Every row gives one point. Each copy is the shape, with its points in the same order, turned, moved and blurred by noise. Is it also mirrored, or only turned?

Shape:
[[-23  -1]
 [-18 -21]
 [ 86  -8]
 [ -1   0]
 [-23   1]
 [  9   1]
 [ 46 -49]
 [-22   1]]
Copy 1 (8 x 2):
[[-18 -12]
 [  0 -25]
 [ 68  55]
 [ -6   2]
 [-19 -13]
 [  6  11]
 [ 64  -2]
 [-19 -11]]
Copy 1 is: only turned
Copy 2, 8 rows:
[[ 13  17]
 [ 29   8]
 [ -8 -83]
 [  1   5]
 [ 10  16]
 [  5  -8]
 [ 37 -51]
 [ 13  20]]
Copy 2 is: mirrored
Copy 3:
[[-33  13]
 [-39  -6]
 [ 37 -63]
 [-11  -1]
 [-33  17]
 [ -4  -6]
 [-11 -70]
 [-29  10]]
Copy 3 is: only turned
Copy 4 (8 x 2):
[[-30 -10]
 [-27  12]
 [ 78   1]
 [ -9  -8]
 [-31  -8]
 [ -1 -10]
 [ 37  39]
 [-30 -11]]
Copy 4 is: mirrored

Shape (7 x 4):
[[-46  11 -40  62]
 [ 49   6  30 -12]
 [  6   7  17   7]
 [ 57 -13   2  -5]
 [-22  -4 -14 -14]
 [ 26   7   8  11]
 [ 33  39   0 -54]]
Copy 1, 7 rows:
[[-70  30  17  27]
 [ 56  23  10 -40]
 [  5  14  19 -25]
 [ 54  23  -3  -9]
 [-19  -1 -23 -17]
 [ 22  26  17 -14]
 [ 31  45 -34 -66]]
Copy 1 is: only turned
Copy 2, 7 rows:
[[ 54 -24 -68  10]
 [  6  44  43 -17]
 [ 22  10   8 -26]
 [ -9  36  32  10]
 [-10  -2 -26 -27]
 [ 16  29  13  -9]
 [-20  70  -3 -47]]
Copy 2 is: mirrored
Copy 3, 7 rows:
[[ -1  23 -23  79]
 [ 18   7  15 -53]
 [  8   7  16  -6]
 [  7   1 -20 -51]
 [ -8 -28   5  17]
 [ 13  14  -1 -18]
 [ 47 -47  18 -36]]
Copy 3 is: mirrored

Shape (9 x 6):
[[-10  11  20  -5 -44  72]
 [-45  -9 -32  -4   1   1]
 [  0  39  32 -21  16   7]
 [ -6  28 -15  -5  13   9]
 [-28 -42  -2  19  10   4]
 [ -2 -55 -15 -14   4 -18]
 [ 43  66  26 -21  11 -15]
 [-23  61  -3  46 -37 -45]
 [  5  10 -29   0  39  25]]
Copy 1 (9 x 6):
[[-33   8  62  49  -5  69]
 [-13  39   7 -13  14  19]
 [-18 -28  37  34  45   5]
 [ 11   6  25  20  30  17]
 [-16  15  30 -30 -27   4]
 [-19  -8 -11 -41 -20  22]
 [ 16 -55  12  63  44  -2]
 [  3  44  -7  83  -1 -33]
 [ 36  -5  33  -7  20  24]]
Copy 1 is: mirrored
Copy 2, 9 rows:
[[ 22   6  51 -45  21  56]
 [-17 -38 -30  -9  26  33]
 [-28  28  20  10  40   2]
 [ -5  12 -15   3  38   7]
 [ -7 -58   6  16  18  22]
 [-11 -67  -7  -8  18 -20]
 [ -4  58  13  15  25 -30]
 [ -5  35 -47  31 -42  28]
 [ 10 -11 -14  13  63   2]]
Copy 2 is: only turned
Copy 3 (9 x 6):
[[ -3  15  46 -16 -34  76]
 [-24  45 -30 -29  12  27]
 [ 46  31  36 -21  12   1]
 [ 31  41 -11  -5  -1  14]
 [-35   9 -15  13  36  20]
 [-18 -24 -29 -15  27   7]
 [ 72  22  24  -7 -17 -19]
 [-13  73  17   4 -49 -53]
 [ 41  14 -33  12  11  32]]
Copy 3 is: only turned
